Each row is a point. To make a cloud, some directions were put in groups of two or more. Within a group, all points are equally far from the middle, so they leave a hole (a ring in 2 directions, a hollow ball in 3). The other directions are filled evenly. Then the cloud was stretched, turned, moved and blurred a little. How many holes are there, and how many directions does each take, smallest first?
(in the rows, 128 means zero)

Cloud (21 x 3):
[[124 111 107]
 [127  84 157]
 [160 154 165]
 [135 155 124]
 [159 110 105]
 [133 179 132]
 [126  98 136]
 [135 127 116]
 [173  85 126]
 [107  86 182]
 [122 116  71]
 [ 93 150  97]
 [168 130 166]
 [121  96 133]
 [155 100 122]
 [146 147 133]
 [139 107 113]
 [143 161 138]
 [140 169 102]
 [123  69 157]
 [ 88  90  98]]
Holes: 0

Cloud (29 x 4):
[[ 93 114  97 114]
 [123 153 170  99]
 [134 111  74 145]
 [141 149 106  97]
 [123 177 164 124]
 [162 114 153 123]
 [129 106  78 141]
 [173 159 111 147]
 [162 143 136  99]
 [101 169  94 154]
 [108 158 103 103]
 [ 75 119 144 125]
 [120  97 148 114]
 [130 103 155 112]
 [124 116  82 171]
 [143 125  71 147]
 [ 87 163  96 146]
 [114 137 174 104]
 [155 149 155 159]
 [133 187 139 139]
 [123 169 170 137]
 [164 138 151 156]
 [ 78 117 146 124]
 [ 87 130 165 127]
 [128 170  89 161]
 [116 104 156 110]
 [131  92 114 155]
 [158 162 149 155]
 [146 152 139  91]]
Holes: 2 (2, 2)

Cloud (46 x 6):
[[163 110 148 131  96 165]
 [120  99 114 103 107 102]
 [151  62 122 164 149 130]
 [115 151 124 158 126 125]
 [177 107 138 148 130  90]
 [120 132  99 156 121 179]
 [ 99  98  70 185 184 140]
 [152 147  94 164  92  84]
 [ 96 131 126 175 173  76]
 [154 101  97 150  89 115]
 [159 105 179 124 104 140]
 [143 155 132 184 136 144]
 [ 88 159  95 207 128 117]
 [138 116 131 142 148 143]
 [101 150 118 182 143 100]
 [154 163 157 173 141 142]
 [120 138 131 167 134 134]
 [104 159 112 111 133 108]
 [ 95 129 127 142 148  94]
 [122 126  88 159 139  96]
 [128 127 100 164 105 141]
 [110 121 112 182 164 122]
 [143 118  76 161 138 124]
 [136  66 122 173 149 133]
 [165  98 133 146 107 147]
 [136 158 111 124  84 127]
 [139 113 125 125  96  64]
 [162  83 122 143 128 133]
 [117 113  71 131 147 111]
 [145  68 110 191 156 147]
 [132 159 117 151 115 107]
 [126 144  76 149 116 119]
 [113 106 153 175  88 125]
 [ 79 137  99 137 113 127]
 [102 138 103 117 148  81]
 [130 165 144 132  86 136]
 [122  95 113 189 179 113]
 [117 125 118 170 155  95]
 [139  97 143  97 156 125]
 [139 104 115 203 150 119]
 [112 156 119 171 109 100]
 [161  93 130 176 111 113]
 [113 156 147 168 128 151]
 [117 130 110 159 131 136]
 [125 128  91 117 115  92]
 [142 114 160 121 128  92]]
Holes: 0

Cloud (82 x 8):
[[145 126 122 128 191 151  83 102]
 [172 126 125 137 128 184 116 159]
 [147 116 100 103  89 170 132 145]
 [122 121 126 149 110  69 154 153]
 [122  99 111  87 209 137 133 169]
 [118 137 157  89 124 182 116  88]
 [108 141 126 102 134 108 155  53]
 [134  79 137 120 152  78 125 117]
 [163 124 128 120 115 166 155 120]
 [130  87 109 108 108  71 170  85]
 [ 71 144 116 131  96 144 122 137]
 [130 140 170 136 125  94  99  97]
 [139 101 133 113 131 132 100 185]
 [175 129 108 137 141 147 164  99]
 [115 140 166 109 123 114 121 132]
 [117 150 104 138 117 124  94  96]
 [110 160 126 137  69 120 124 143]
 [161 115 161 130 126  88 136 120]
 [110 102 142 137 120  69  84  89]
 [133 154 134 164 118 157  95  82]
 [194 127 122 125 136 180 119 123]
 [115 131 100 131 102 147  98  91]
 [154 107 122  63 101 147 114 135]
 [160 136  97  88 144 140  79 135]
 [134 178 123 145  98 181  99 149]
 [ 83  79 144 107 106 128 133  67]
 [149  97 132  82 163 167 118  80]
 [112 131 156 158 115 163 127 183]
 [170 104 117 122  86 139 124  85]
 [ 78 118 106 143  91 129 119  94]
 [152 120 167 133 131 140 134 139]
 [151 149 128 112  75 159 147 126]
 [ 89 130 141 107 111  93 152  80]
 [143  82 121 140 127 125 147  79]
 [149 122 123 141 114 154 105 195]
 [106 161 132 116 123 138 121 169]
 [137  90 125  85 195  88 136  81]
 [106 146 115 121  82 153 103  94]
 [113  98 124  94 193  86 127  88]
 [168  93 138 117 119 152 111  92]
 [150 134 172 113 124 120 133 114]
 [101 141 132 101 133 113 165 156]
 [119 126 116 178  68 122 157 139]
 [111 143 143 116 129 206 115 106]
 [155 125 108 145 191 144 157 154]
 [ 97 139 149  95  91 127 138 111]
 [143 103 139  99 106  78  87  64]
 [100  94 129 154 162 130 113  94]
 [108 136 142 121 139 117 147 180]
 [138 133  91 119 165 135 155 181]
 [ 85 108 141 111 111  97  93 116]
 [ 74 107 172 119  92 145 166 121]
 [126 102 163 123 133 155 155 157]
 [100 149 130  85 152 121 148 105]
 [123 108 105 146  72 113 174 122]
 [127 167 106 120 112 145 114  82]
 [103 106 148  92 189 112 124  80]
 [155 126 113 121 107 169  86  70]
 [159 117 101 153 143 105 121 139]
 [148 146 159 103 115 106 135 101]
 [145 113 119  76 144 156 119  61]
 [154 132  95 117  93 121 141 142]
 [146  85 147 112 154 144 144 131]
 [146 120 149 125 141  79 152 130]
 [123 144 135 130 160 107 150 157]
 [128 127 161  92 151 161 165 133]
 [ 81 144 121 174  84 100 137 122]
 [184 132 126 123 114 144 153  92]
 [ 78 142 140 158  94 138 120 178]
 [157 113 120 136 206 118 159 140]
 [103 155 116 141 184 127 125 118]
 [123  79 156 116 103 109 169 120]
 [133 104 106 134 166 144 124 166]
 [123 153 132 125  92  96  83  95]
 [150 111 100 152 119 140 141 123]
 [137 156 107 117  95 140  90  71]
 [143 134 154 106 156 123 169  88]
 [165 113 152 145 145 116 135 130]
 [119 146 147 160  61 170 121 124]
 [135 130 150  90 145 105  99  60]
 [144 161 119 157 132 166 144 132]
 [140 145 138 127  61 166 140 125]]
Holes: 2 (2, 3)

Cloud (96 x 9):
[[136 100 133 101 108  89  98 148 155]
 [138 139 132 167  87  99 127  78  87]
 [100 120 110 125 108 119 119 148  72]
 [151 129  95 104 139 137 192 104 143]
 [146 186 136 145 119 127 135 136 128]
 [124 126 160 101 109 124 164 101 181]
 [131 161 123 101 146 116 150 139 214]
 [155 163 132 140 127 123 177  79 115]
 [155 128 154 127 135  78 152  82 120]
 [163 102 132 143  95  90 117 138 106]
 [174 115 157 136  93 134 111 131 139]
 [135 152  65  95 118 115 122 115 142]
 [114 143 116 103  84 163 153 128 150]
 [131 128 155  89 137  96 116 131  87]
 [132 138 159 113  84  96 106 156 145]
 [160 182 130 108 116 153 178 109 187]
 [ 88 124 131 146 114 124 102 105 103]
 [195 152 104  89 121 104 156 108 181]
 [111 141 139  96  75 107 135 135 158]
 [160 145 115 122 109  83  99 111 168]
 [130 159 151 133 106 168 149 101 101]
 [115 134 140 172  98 120 158  98 165]
 [199 159 113 110 106  85 176 111 161]
 [135 155 123  99 114 108 151 104 196]
 [127 133 173 150  59 158 154 171 145]
 [ 91 129  97 118 196 129 125 138 154]
 [110 130 165 104 115 146 130 172 147]
 [ 89 142 130  92 124  92 163 109 103]
 [122 177 122 140  98 154 192 128 107]
 [149 116 155 119  91 153 137  94 138]
 [109 106 105 108 131  87 147 147 142]
 [131 111 109  65 126 107 122 158 154]
 [173 121 131 126 103  94 105  95 160]
 [126  89 116 111 102 107 125 168 142]
 [186 161 126  96 103 127 140  88 121]
 [146 113 164  99 119  98 104 106 136]
 [192 118 153  75 111  99 115 144 117]
 [131 106  91  94 108 100 107 127 162]
 [196 131 109  90 152  98 129 123 182]
 [105  90 147 155 104 130 132 153 126]
 [116 188 114 133 174 117 183 119 174]
 [161 101 154 135 117 160 118 156 144]
 [131 103 170 131  69 152 138 128 130]
 [156 157 149 141 135  79 161 117 144]
 [ 89 156 135  84 119 129 154 130 133]
 [127 132 156 109 153 104 116  90 127]
 [155 144 160 137 134 154 122 135 154]
 [179 122 168 112 106  89 160 109 111]
 [118  93 154  97 110 131 109 127 130]
 [100 129 102 145 155 140 153  72 128]
 [117 121 148 128  56 127 161 150 116]
 [119 168 155 151 146 126 132 130 138]
 [110 136 119 130 139 129 124 160 101]
 [132 127 183 107  77 130 141 122 141]
 [ 86 139 109 128 170 119 138  98 147]
 [158 167 132 150 108 115 163 122 106]
 [131 124 185 119 100 132 184 132 125]
 [118 135 145  94 154 153 134 173 135]
 [ 86 109 140 151 105 111 142 132 129]
 [132 124 134 109  87  81  98 139 154]
 [132 168 113  84 107  91 175 127  90]
 [152 138 166 116  55 141 141 149 127]
 [115 119 152 120 115 114 151 129  80]
 [117  83 116 113 101 120 133 166 127]
 [137 151 155  87 115 154 156 118 115]
 [123 146 142 158  76  94 113 115  72]
 [142 127 150  93  91  89 100 155 125]
 [122 171 135 139  73 107 143  63  89]
 [136 119 130 146 143 124 145 152 124]
 [188 161 152 114  83 133 170 138 158]
 [164 140 154 127 121 146 130 160 166]
 [156 145 141  84 154 150 151 167 163]
 [125 129 176 110 102 120 119 116 131]
 [168 129 188 125  97  95 157 111 149]
 [121 126 128 162 111 110 130 148 111]
 [134 168  89 110 146 148 163  90 131]
 [158 108 108  83 168 113 135 163 192]
 [154 123  84 100 112 122 178 101 109]
 [176 146 150 126 148 122 187 111 179]
 [192 120 140 118  95 103 106 146 137]
 [175 121 132 104 154  99 100 103  85]
 [172  84 157 103 118  73 122 104 127]
 [111 186 105 116 149 143 179 146 142]
 [163 164 152 110 110 145 210 141 173]
 [183  99 147 102  83 103 113  86 117]
 [126 102 135 138 134  99 122  87  88]
 [149 148 131 138  41 110 162 126  77]
 [ 91 111 109 139 154 108 110 133 111]
 [122 121 184 122 130 117 180 103 123]
 [148 126  90  79 114 110 120 158 154]
 [190 121 139 115  91 117 127  82 139]
 [143 126  98 107 142 114 161 138 198]
 [106 101 149 156 115 132 150  95 125]
 [123 123 131 100 130  83 161 133 193]
 [139 140  99 103 110 102 110 160 165]
 [176 149  94 106  77 125 147 145 156]]
Holes: 2 (2, 4)

Cloud (92 x 9):
[[142 117  79 160 143 137 107 146 139]
 [114 180 121 143 127 110 127  73 151]
 [124 114 130 103 193 134 129 135 107]
 [122 129 167 164 128 147 159 101  85]
 [169 176 147 113 140  85 151 102 159]
 [ 57  88 108  75 131 137  98 132 142]
 [118 161 190 156 162  99 159 158 138]
 [135  92 142 131 106 149 154 149 129]
 [100 163 128 155 131 108 127 109 135]
 [110 109 158 156 142 118 140 103 145]
 [132 118 102 111 115 154 158 147 132]
 [147 111  87 144 135 177  91 109 104]
 [145 156 100 144 140 116 136  42 132]
 [ 76 149 104 123 169 110 109 109  74]
 [151 133 166 154 105 132 143 179 107]
 [140 208 104 127 151 151 151 117 144]
 [121 119 153 172 109 134 145  99 144]
 [110  74 145 108 206 125 118 123 145]
 [134 117 130 154 123 118 153 110 150]
 [131 153 123 139 149 148 112 148 202]
 [155 146 116  93 157 127 140 116 146]
 [121 133 136 143 159 129 100 135 177]
 [132 169 167 156 159  93 162  78  96]
 [150 194 129 124 135 134 159 124 103]
 [103 187 156 149 134 142  97 145  98]
 [134  98 152 160 147 131  75 157 129]
 [130 121 153 122 119 112 135 177 129]
 [140 147  80 118 116 122 135 105 137]
 [ 71 123 173 115 185 135 140 139  82]
 [145 117 118 157 121 137 157 139 172]
 [ 71 141 141 111 139 186  99 172 141]
 [122 138 164 133 127 150  75 143 130]
 [152 140 153 170 178 123 124  82 145]
 [157 151  95  94 110 129 149 125 127]
 [ 67 142 109 146 140 127  96 114 151]
 [115 122 171  99 146  99 103 150 125]
 [151 149 130 148 142 120 126 101 175]
 [ 84 131 158 130 173  86 117 152 123]
 [137 156 106 149 136 115 124 149 175]
 [114 160 139  86 143  92 122  90 126]
 [104 150 162 182 133 127  73 149 136]
 [ 89 133 205 112 155 130 138 146 126]
 [136 140 132 126  93 150 139 113 173]
 [ 73 158 150 155 107 129 147  98 128]
 [ 89 148 139  76 175  96 133 139 104]
 [149 119 128 160 149 122  90 129 142]
 [163 110 107 129 172 131  88 153 166]
 [128 132  73 122 128 138 132 104 139]
 [169 105  70 137 162 134 102  85 124]
 [112  94 127  97 158 126 112 126 134]
 [138 109 120 119 137  73 133 146 152]
 [ 88 176 127 140 108 163 122 100 126]
 [156 165  81 128 109 107 128  85 104]
 [154 131 130 145  89 151 146 147 157]
 [128 159 214 106 163 158 107 141 117]
 [154 163 108 174 132 166 138 128 155]
 [116 109  79 110 145 130  81 157 110]
 [ 90  99 111 121 132 107 133 110 131]
 [115 169 109 126 118 168  82 115  87]
 [131 134 106 145 142 146  68 121 153]
 [ 92 128 174 183 129 127 130  88 122]
 [184 192 181 149 144 101 135 127 158]
 [183 164 124 128 130 102 116 130 168]
 [124 123 144  96 167  87 110 152 101]
 [ 56 158 162 133 144 121 116 140  79]
 [143 112 104 105 164 135 141 161 138]
 [ 59 169 104 138 161 151 101 152 112]
 [173 124 129 167 111 125 120 138 103]
 [132 108 111 147 135 147  93  50 161]
 [110 146 147 133 118 169 104 171 161]
 [157 115  95 123 156  99  73 122 130]
 [134 124 113 204 122 199 102 121 123]
 [179 160 153 137  97 155 117 127 108]
 [ 94 119 105 103 174 125 108 127  85]
 [ 93 147 120  77 146 151 116 101 113]
 [116 125 112 152  91 124 107 157 154]
 [ 81 118  91 111 163 155 127 160 134]
 [152 101 119 136  99 134 115 156 133]
 [ 88 122 116 115 125  92  91 147  93]
 [ 78 153 116 123 141  90  86 153 115]
 [119 163 163 149 152 106 111  73 117]
 [129 104 113 125 117 152  54 104 144]
 [ 97 146 127 146 115 125 122  72 155]
 [151 124 111 111 136 142 132 147 119]
 [143 130 105  96 119 139 110 108 190]
 [135 175 165 172  93 159  90  80 148]
 [104  85  90 119 135 120  91 116 150]
 [ 80 111 148 144 151 180  55 111 135]
 [153  89 144 176  90 128  80 120 115]
 [142 142 167 134 136 119 138 168 144]
 [114 112 171 114 164 165  80 125 185]
 [104 139  90 122 125 111  89 154 108]]
Holes: 0

Cloud (97 x 9):
[[ 95 124 167 171 101 118  86 154 113]
 [157 139 110 113 155 165 145 160 130]
 [122 108 154 188 111  87  94  96 115]
 [157  55 166 131 101 148 103 123 101]
 [105  55 110  77 150 132  95 121 146]
 [150 141 105 156 107 140 153 107 107]
 [121 115 137 111 138 134 146 178 104]
 [149  89 117 129  99 167 148 109 162]
 [105 149  88 137  98 129  99 145 103]
 [132 159 125 118 112 149 136 156 168]
 [165  68 113 129 145 140 113 117  88]
 [101  81 151 148 104 154 163 116 126]
 [158  52 103  63 105 145 114 130 132]
 [ 88  85 113 104 133 138 116  90 110]
 [192 121 127  97 139 150 121 121 125]
 [128 102 184 145 132 141 126  74 127]
 [172 107 107 146 138 117 140 142  87]
 [164  98 111 111 128 108 164 129 106]
 [119  86 158 112 141 132 105 115  82]
 [152 115 177 141 126 115 149 145 143]
 [112  90 172 130 159 161 141 103 166]
 [155 128 164  97 131 124 144 151 151]
 [131  95 172 144 141 173  93 132 153]
 [119  50 169 137 104 112 121 111 106]
 [111 157 108 150 136 154 116 106 112]
 [116 154 100 122 109  87  95 129 104]
 [119 182 125 153 125 110  92 130 141]
 [134 115 111  84  91  97  98 121 124]
 [133 150 129 166 142 136 134 166  85]
 [ 85 101 129 136 125 130 126 122 182]
 [142  48 117  96 151 124 150 133 163]
 [102 111 114 185 124 144 109 146 101]
 [147 108 183 156  95 168 121 104 120]
 [120  55 142 121 158 132 131  81 132]
 [109 112 180 148 147 151  95 132 163]
 [192 135 139 149 132 122 148 129 103]
 [156  57 112  70  97 123 115 136 129]
 [126  28 164 110 129 157 135 116 129]
 [158 113 132 156 124 131 118  67 125]
 [120 119 179 158 142 143  93 142 152]
 [102 102 143 165 169 155 128 138 111]
 [ 95  83 158 103 103 114  85 107  99]
 [ 85 131 154 174 119 113 156 128  96]
 [162  88 145 161 121 148 108  72 127]
 [107  69 136  84 142 141 144 104 112]
 [163  82 115 147 104 108 144 146 126]
 [169 116 158 166  96 114  93 128 111]
 [148 133 113 195 110 124 140 118 102]
 [102  89 152  94 136 132 112 102  96]
 [150  68 104 133 148 165 114 149 128]
 [147  81 146  92 136 160 126 163 105]
 [155 115 123 177 142  93 114 114 133]
 [147  94 148  58 105 136 127 127 133]
 [162 129 135 138 124 107 166 141 134]
 [115 106 154 113 168 144 148 117 178]
 [160  70 150  94 123 176 125 163 160]
 [112  93 184 110 105 157 118  99 148]
 [114  86 114 131 117 133  91  93  81]
 [108 170 149 160 127 141 119 168  90]
 [ 90 105  97 106 117  82  99 148 125]
 [ 95  88 132 144  88 121 145 158 122]
 [121 115  86 100  94 154 131 125 106]
 [112 175 113 141 102 107  85 131 124]
 [110 114 123 137  92 138 162 143  80]
 [ 97  72 134 122 150 133  85 126 167]
 [ 92 104 108 162 125  95 109 125 148]
 [131  81 133 149  77 147 116 134  75]
 [145  53 102 113 139  99 108 120 144]
 [124  93 129 157  71 142 129 153 106]
 [ 99  90 111 123 134  74 126 123 108]
 [104  99 150 142 144 115 101 155  89]
 [117 113 143 206 107 144 123 128 105]
 [101 124 137 146 164 155 110 146 102]
 [119  93 139 130  65 159 126 147 120]
 [127 101 160 136  80 148 149 121 142]
 [148  82  97 114 152 172 166 131 159]
 [ 59 113 136 138 110 135 100 112  89]
 [112 138 188 147 144 143 103 145 154]
 [131  87 119 122 111 127 134 182 113]
 [ 93 150 133 174 131  84 125  98 110]
 [139  99 135 170 131 107 114 131  62]
 [150  77 178 151  87 154 129 110 114]
 [ 67 123 132  85 106 150 108 128 149]
 [136  77  98 138 132  82 117 120 129]
 [151 120 176 158 118 114  91  80 115]
 [124 114 132 174  80 129  83 117 109]
 [107 130 167 203 136 132 137 137 119]
 [114  90 110 139 102 151 162 138 151]
 [142 123 160 135 111 160 159 112  82]
 [113 155 145 114 114  85 136 127 129]
 [102 138 156 159 116 106 160 132  88]
 [139 105 140 195 138 111 106 133 119]
 [110 104  78 127  88 113 122 131 100]
 [145  83 133 124 105 167  78 101 130]
 [153  77  99 137 125 109 105 146 133]
 [144  72 140  77 122 108 101 113 171]
 [135  96 169 139 129 172  86  95 146]]
Holes: 3 (3, 3, 3)

Cloud (104 x 9):
[[103  99 108  91 117 123 107  88 113]
 [147 146 108 128 113 122 139 101 137]
 [133 161  96 108 114 160 137 150  98]
 [150 164  94  88 139  96 183 201 117]
 [114 137 183 110 121 107 136 130 154]
 [155 155 129 118 138  73 154 152  97]
 [122 140 152 101 145 118 100 155 144]
 [101 116 105  70 118  87  97 106 128]
 [158  78 154 141 123 142 118 130 144]
 [ 99 154 163 126 104 128 164 188 132]
 [119 179 204 123 143 114 136 147 141]
 [ 92 138 132 115 141  70 139  86 138]
 [111 119 121 145  91 131 109 137 173]
 [140 132 132 107 135 127 135 179 106]
 [ 75 133 145  96  97 106 121 140 141]
 [133 133 168 108 106 148 147 152 138]
 [125 139 162 104 139 145 105  69 168]
 [106 163 117  93  90 173 116 155 148]
 [144 147 183  93 135 124 146 132 147]
 [160 141 122 129  91 134 120 204 154]
 [114 152 190 109 133 130 105  63  97]
 [123 143 142  89 137  95 101 113 151]
 [105 142 155 110  93 116 144 185 101]
 [ 83 162 141  89 115 108 146  96 108]
 [144 150 144 126 123  88 161 181 121]
 [150 123  86 132 105 164 111 161 125]
 [115 121 100 101 102 113 139 140 106]
 [124 145 151 123  98 120 114 106 107]
 [154 136 126 109 107  80 117 141 110]
 [121 156 164 111 160  93 130 153 151]
 [132 142 104 165 129 137 102 109 174]
 [105 126 118 118  79 145 133 113 158]
 [119  97 167 153 108 130  86  79 158]
 [106 177  85  66 132  86 125 172 105]
 [143 129 158  99 114  86 116  69  77]
 [ 74 127 134 129  81 133  97 128 116]
 [ 88 144 171  87 120 117 125  69  85]
 [107 127  95  93  98 131 143 113 130]
 [119 131 157 151 144 142 134 104 173]
 [116 128 142 107 132  73 106 118 152]
 [138  93 149 105  77 146  81 108 129]
 [102 129 130  80 125 100 134  88  92]
 [ 91 143 192  99 142 148 132  86 145]
 [154 131 147 129  90 160 118 159 140]
 [131 161 159 108 113 136 146 166 120]
 [115 106  81  95  92 124  88  90 146]
 [135 175 139  93  91 132 121 189 117]
 [124 113 127 134 107 111  85 137 106]
 [135 172 171 129 126 123 109 171 137]
 [115 116 113 156  58 145  86 122 118]
 [ 99 177 126 104 128 139 185 175 140]
 [100 148 121 114 132  75 103 149 114]
 [ 56 121 135 113 151  82 112  68 116]
 [106 113 187 132  79 137  85  49 162]
 [ 65 147 155 118 148  86 128 127 121]
 [149 155 114  99  64 134 125 202 108]
 [132  95 107 114  97 142  73 115 127]
 [163 138 118  92 108 116 117 142 140]
 [125 116 119 116  92 124  90 115 106]
 [101 190 160  85 128 136 125 174 109]
 [ 85 167 167  87 123 133 130 114 116]
 [ 79 144 156 122  97 157 123 146 180]
 [178 157 102 108 101 114 128 139 137]
 [159 130 103 113 122 120 133 149  83]
 [140 163 129 143 136 122 142 141 177]
 [130 129 148 152  88 139  92 110 115]
 [137 156 135 135 123 114 159 148 120]
 [162 118 108 148 119 161 132 131 138]
 [ 83 142 172 122 157 158 107 110 126]
 [137 136 116 124 118 117 109  81 166]
 [ 81 166 155  70 118  96 129  92 117]
 [139 146  91 142  99  77 157 155 114]
 [134 152 114 153  68 117 125 117 151]
 [ 99 162 154 129 148 121 132 119 162]
 [169 141  77 113 115 122 127 167 133]
 [136 144 121 106 112  90 114 114 136]
 [189 157  98 135 102 112 142 149 143]
 [ 71 165 165 118  86 104 113 151 133]
 [103 184 124 106 165  98 150 164 154]
 [150 144  75 171  88 128 111 118 138]
 [108 160 126 114 121 103 109 135 115]
 [108 143  98 130 111 167 111 114 146]
 [137 118 126 166 116 159  79 104 192]
 [137 140 172 155 133 120 123 102 129]
 [108 181 117 101 120 104 125 121 138]
 [ 87 127 156  97 128 174  91 103 133]
 [126 118 110 125  84 110  81 118 103]
 [ 89 171 157 104 135 116 152 143  99]
 [122 192 169 105 111 155 155 189 127]
 [151 117 110  91 102 103 130 107 100]
 [ 85 113 158 136  87 131  96 108 129]
 [107 155 161  81 146 102 146 145 141]
 [176 164 101 108  94 132 129 137 154]
 [160 134 113 146  60 118 107 158 163]
 [169 152 112 100 140 116 108 147  90]
 [107 159 176 104 149 115 141 131  82]
 [110 139 124 129 151  90 107 108 158]
 [ 85 152 126  71 154 101 147 106 126]
 [116 161 177 105 115  53 129 131 116]
 [ 96 125 101  92 108 111  89  58 152]
 [136  90  80 107  61 150  77 136 114]
 [ 93 122 177 109 104 100 139 131 142]
 [145 120 113 115  99 180 118 113 183]
 [138  91 108 115  70 165  78 141 114]]
Holes: 0
